Each row is a point. Examples show where two turns around zero, p and q, send a point. Where does a point land after both, in the order given? Backwards means that the second turn is done in reverse. Each puzzle has new turns, and all numbers are rounded.
In the rows, zero is written as 128.

Turn p:
[106 117 110] => [134 112 103]
[116 115 145] => [148 140 121]
[109 164 133] => [146 100 152]
[181 115 124] => [ 84 160 135]
Turn q:
[105 135 109] => [150 149 123]
[166  93 150] => [ 84  97 113]
[135 154 106] => [160 116 132]
[106 129 148] => [116 150 144]
Where do these land?
q, then p backwards: [105 131 103] => [116 105 150]
p, then q backwards: [189 126 137] => [ 94 114 178]
q, then p: [107 115 135] => [134 107 141]
q, then p: [110 140 137] => [136 130 150]

Turn p:
[148 115 122 137] => [119 127 121 105]
[ 82 120  79 151] => [197 128 134 112]
[144 181 137 108] => [101 108 169 154]
[116 109 135 140] => [139 131 104 127]
[145 103 148 105] => [ 99 156 112 128]
[134 139 146 127] => [113 119 126 141]
Turn q:
[ 88 110 122 100] => [163 136 151 159]
[110 121 111 141] => [121 134 125 155]
[104 167 150  98] => [144  87 167 122]
[148 100 118 165] => [101 162 101 129]
[125 131 109 141] => [118 124 115 144]
[155 140 115 131] => [122 116 102 115]
[166 128 170 120] => [127 136 135  72]
Where do these land?
p, then q: [149 119 118 123] => [145 117 143 130]
p, then q backwards: [116  99 113  97] => [132  83 140 127]
q, then p backwards: [121 154 130 170] => [164 147 156 121]
p, then q: [120  92 149 106] => [114  89 116 148]
p, then q backwards: [134 177 130 145] => [100 172 130 122]

Turn p:
[165  95 138 128 149 128] => [121 160 160 114 131 154]
[124 173  99 155  91  91] => [123  87 103 146  68 122]
[103 145 124 150 138 142] => [134 138 105 154 129 109]
[104 112 118 129 112 142] => [110 120 131 133 142 100]
[129 125 154 117 125 155] => [153 133 143 122 150 116]
[141 102 148 100 160 110] => [124 139 140 114 158 173]
[145 115 124  95 155 152] => [131 156 126  90 153 134]
[114 157 119 151  92 104] => [128  90 117 152  93 116]
Turn q:
[143 123 136 114 127 123] => [128 123 114 116 141 131]
[156 126 179 160 104 125] => [118 141 141 144 194 129]
[143  91 143 160 124 128] => [132 135 132 153 156 165]
[ 96 150 111 118 181 156] => [ 88 141 126 122  68 124]
[133 135 128 121 100 147] => [146 148 136 112 137 117]
[159 155 115 118 137 138] => [126 146  94 125 125 103]
[110 102 115  98 124  91] => [147  79 127 110 117 144]
[ 85 141  98 136 127 116] => [138 110 154 142  88 114]
Where do these land?
p, then q: [129  96 148 124 150 140] => [ 85 136 125 129 123 117]
q, then p backwards: [151 140  31 125 119 137] => [142 216 129 168 134 154]
q, then p backwards: [112 110 142 132 106 137] => [147 110 152 119 129 128]
q, then p backwards: [117 153 118 148 131 110] => [111 128 129 155 104 132]
p, then q: [130 134 161 125 120  83] => [129 167 133 130 142 166]
q, then p: [119 142 144  98 132 139] => [127 103 116 114 151 136]
p, then q: [153 145 157 129 125 139] => [128 143 105 122 160 121]
q, then p: [115 138  86 129 134 142] => [133 100 144 123  96 116]
p, then q: [126  94 165 143 135 124] => [ 84 145 139 143 144 132]

Turn p:
[136 138 160 137  86 128 123 131] => [124 139 102 103 123 115 162 146]
[171 172 154 129 100 122 122 130] => [136 145 135 105  99 132 171 169]
[ 88 127 124 109 155 103 140 101] => [ 95 157 143 138 132 126  91 103]
[162 110 114 150 109 164 108 121] => [164  87 129 116 125 101 146 130]
[109 129 134 105 163 119 171 115] => [ 87 135 149 124 129 159 104 105]
[122  90 113 115 163  82 135 140] => [115 132 122 182 114 147 113  90]
[142 149 141 142 114 130 118 111] => [138 142 138 108 121 113 149 138]
[146 131 155 117 112 129 159 114] => [ 98 122 130 100 109 135 150 128]
[ 95 107 110 135 160 177  87 153] => [181 110 108 128 162 131  74 119]
[129 150 124 164 110 134 128 143] => [144 134 131 125 158 126 158 146]
[108 104  80 105 136 121 117 149] => [127 108 119 177 137 124  90 133]
Turn q:
[125 145 139 153 136  74 145 133] => [132 122 115 190 126 125 131 145]
[125 150 155 119 172 100 154 133] => [ 90 143 135 172 145 120 139 152]
[134  82  96 108 114 146 107 125] => [164 153 130  84 136 131 110 112]
[140 131 137 113 108 136 123 154] => [130 119 117 116 145 116 149 108]
[163 107 104 129 106 171 125 109] => [131 118 126  84 129 139  89  92]
[112 149 135 157 160 119 125 149] => [114 115 112 144 130 137 141 173]
[129 134  91 105 103 152 108 108] => [148 116 153  88 118 105 109 116]
[135 109 135 120 107 151  92 100] => [132 143 120  90  94 120 121 104]
[ 87 146 160 147 145 103 172 140] => [110 122 146 183 128 157 164 151]
Where do these land?
p, then q: [113 137 113 127 168  97 128 112] => [101 111 113 131  84 122 136 135]
q, then p: [130 121 173 140 130 133  89 133] => [ 92 115 144 147 152 114 124 158]
p, then q: [136 107 165 106  99 149 159 106] => [164 156 178 120 131 124 144 116]
q, then p: [102 114 127 110 168 168 128 147] => [114 131 119 109 132 176  92 149]
p, then q: [161 113 107 109 156 135 157 167] => [128 131 112  86 120 181 127 109]
q, then p: [121 107 138 149 108 108 133 116] => [139 111 143 114 134 107 152 137]
q, then p: [ 98 149 101 118  96 123 105 139] => [108 111 113 139  90 144 160 118]
q, then p backwards: [175 140 127 153 117 135  92 110] => [114  85 146  91 114 146 109 119]
p, then q: [117 163 102 140 108 105 161 123] => [105 125 131 154 133 153 165 159]

Turn p:
[144 115 106 151 107 120 149 115 127] => [102 137 106  97 122 116 125 137 119]
[142 148 123 126 108 114 117 155 146] => [102 116 119 157 117 113 142 123 134]
[132 110  80 107 112 124 133 124 120] => [107 168 124 126  99 134 121 149 122]
[139 113 210 128 192 122 164 162 136] => [197 106  80 157 196 130 117 103 130]
[122 116 103 144 133 113 111 122  96] => [123 137 147 119 116 114 105 137  94]
[ 92 106 148 144 164 160 116 129 142] => [148 106 145 124 157 179 116 117 114]
[ 89 120 102 124 103 110 122  99 125] => [115 139 155 109 115 134 149 170 111]
[146 121 123 117 109 127 106 101 132] => [104 149 150 119 135 117 130 129 146]
[135 131 176 117 109 160 139 146 118] => [146  99 116 134 138 129 108 134 178]
[138 200 110 121 142 130 123 126 138] => [137 122 138 138  85 113 167  83 134]
Turn q:
[142 159 104 123 137 129 112 107 102] => [148 156 108 127 148 133 119  94 124]
[141 145 158 124 134 156 138 174 174] => [154  84 156 133  75 125 131 127 112]
[141 110 171 142 145 130 166 139 129] => [143  82 145 133 140 134 115 166 127]
[ 97  90  97 129 137 145 114  89 108] => [ 76 157 106 113 144 157 105 129 130]
[135 149  69 158 104 113 100  92 123] => [112 172 111  94 159 105 147  84 108]
[140 125 164  89 157 104 149 163 178] => [144  73 118 167  84  95 121 148 140]
[109 142 119 151 120 129 146 160 106] => [133 149 173 141 138 124 125 135 113]
[115 132 150 130 131 112 102 115 124] => [120 120 129 132 139 132 136 110 162]
[119 142 120 125  91 134 146 108 118] => [127 147 123 134 143 145 163 132 108]
[141  88 128 109 124 127 105 132 118] => [124 141 110 106 112 130 118 151 158]
Where do these land?
p, then q backwards: [123 152 100  96 120  87 114 153 123] => [102 140 113  94 109 111 152 162 147]
q, then p backwards: [127  99 140 112 165 119 135 104 138] => [139 111 143 145 101 141 139 166 128]
q, then p: [113 108 161 116 114 103 120 142  91] => [117 100  98 150 144 150 151 100 129]
p, then q: [109 166 131 138 154 136 165  86 133] => [162 126  77 137 126 138 137 163 105]
q, then p: [173 170 152 142 150 138 110 135 162] => [107 182 129 103 164 104 111 139 148]
p, then q: [122 124 154 149 122 109 146 100 122] => [141 129 108 151 119 109 103 148 139]
q, then p: [126  91  93 135  87 144 136 127 123] => [160 115 123 158  83 129 134 145 141]
p, then q: [125 129 115  87 116 138  95 137 142] => [120  98 166 124 129 140 150 113 115]
p, then q: [ 99 100 109 127 131 132 104  98 100] => [165 124 147 141 109 155 132 123 164]
q, then p: [127 107 120 167 121 151 152 165 165] => [151 115 135 154 143 107 100 180 146]
q, then p backwards: [165 162 133 139 130 152 132 160 108] => [103 138 137 120 174 136 130 110  91]

Turn p:
[147 121 162 165 130 140  91  63 148 113 119] => [ 74 162 141 134  88 142 168 104 153 113 145]
[ 94 129 129 129 123 121 105 157  94 145 134] => [147  90 119  95 109 132 117 134 113 111 118]
[129 111 137 132 134 110 136 171 136 125 150] => [134  87 116 157 139 122 122 123 111 124 129]
[135 137  78  90 111 144 163 149 148 136 168] => [155 138 104 146 152 126  72 140 119 179 140]
[168 164 171 153 144 152 119  86 124 109 102] => [ 96 182 131 127 131 137 174 138 142  84 155]
[ 92 133 122 141 153 111 131 130 127 113 139] => [109 114 148 123 128 138 118 129  92 125 111]
[104 119 146 146 124 119 145 137 135 156 133] => [102  93 120 118 140 123 120 130 140 127 116]
[131 105 126 146 113  87 146 140 124 102 111] => [133 112 125 150 138 125 163 119 117 139  86]
[125 164 137  70  99 143 159 113 147 119 146] => [140 159 123 151 144 162  85 171 158 138 126]
[165 135 108  71 128 128 147 110 112 140 148] => [160 172 117 149 126  97  88 145 140 130 125]
[163 130 158 164 117 117  85 118 142  99 106] => [114 133 129 148  99 141 198 123 134 115 148]
[100  99 111 148 132 164 118 144  97 141 123] => [140 110 119  80 130 131 118  83 118 123 130]
[119 155 108 139 138 133 118 106 120 159 106] => [116 144 140  81 121 110 132 146 128 136 135]
[121  90  99  98 146 123 129 167 137 135 109] => [171  97 159 133 145 105 115 106 125 147 128]
Turn q:
[129 157 162 125 116 141 104 118 151 157 142] => [119 167  85 132 141 120 139 135 113 141 110]
[131  87 108 113 152 105 116 101 132 121 119] => [127 131 149 121 105 118 128 123 150  75 131]
[133 114 111  76 149 131 126 139 110 135 127] => [124 138 148 150 132 139  82 116 136 101 122]
[161  89 121 118 160 148 129 138 126 115 111] => [112 123 156 109 123 114  86 153 149 111 135]
[122 126 147 116 124 154 149 109 130 147 150] => [116 146 101 124 106 131 110 108 133 148 122]
[ 81 166 138 141  91 157 133 135 178 144 130] => [160 132  52 140 143 127 144 129 123 161 149]
[183 118  79 109 144 133 119 102  99 121 125] => [137 153 189 134  89 139 104 155 128 110 118]
[103 138 124 185 132  93 150 161 128 133 142] => [106  69 120 148 131 130 173 128 117 146 140]
[150 111 109 114 143 128  85 129 113 114 136] => [118 148 158 121 131 143 117 149 114  90 134]
[115 165 140 160 130 102 152 135 120  78 137] => [137  84 133 109 143 164 168 128 133 153 107]
[156  76 118 101 103 108 121 140 140 129 129] => [112 159 162 135 137 114 126 118 160 111 167]
[115 159 145 158 129  97 155 142 126 127  96] => [141  84 128 136 148 107 158 122 129 153 103]
[ 86 159 161 146  91 167 125 116 111 143 121] => [152 133  84 108 134 120 128 101  79 167 126]
Where do these land?
q, then p backwards: [127  91 129 111 132 111 104 159 134  79 154] => [107 149 173 138 147 178 133 129 144 127 106]
q, then p backwards: [ 96 134 121 107 130 169 145 106 170 178 102] => [177 109 116 100  99 127 132 134  97 155 180]
q, then p: [153 111 106 154 141  99 109 148 142 110 163] => [120  96 117 138 167 169 102 115 118 118 125]
q, then p: [105 126  98 141 123 112  99 122 131 118 111] => [137 146 104 161 142 128 133 112 110 115 118]
q, then p: [ 79 167 132 120 149 142 151 119 126 171 113] => [138 148 125  98 105  94 172  99 120 163 114]
p, then q: [158 111 123 138 129 168  93 139  97 119 159] => [145 162 155 125  88 173 147 131 122 136 132]
q, then p: [146 150 161 121  98 127 143  86 108 141 149] => [121 154 129  88 138 120 130 172 164 133 119]
p, then q backwards: [121 153 132 132 154 106 126 107 144 108 112] => [168 130 119 139 130 109 105 133 110 130 141]
q, then p: [145 118 151 159  99 154 144 152 118 109 148] => [128 106 126 111 120 111  70 138 147 118 134]
p, then q: [114 161  88  94 150 120 147 125 152 127  83] => [ 81 129 117 144 172 107 109 132 123 138  82]
q, then p: [130 150 140 120  95 123 143 128 110 157 136] => [ 99 141 118  93 125 105 134 143 136 124 121]
q, then p backwards: [121 114 145 132 110 146 166 108 110 139 120] => [123  93  92 133 122 135 112 116 128 148 137]
p, then q: [130 133 134 115 148 106 102 143 153 129  82] => [ 84 122 125 113 145 116 132 110 159 156 123]
p, then q: [166  73 132 149 134 111 120 150  96 106 159] => [154 118 177 108  73 124 168 122 125 129 132]
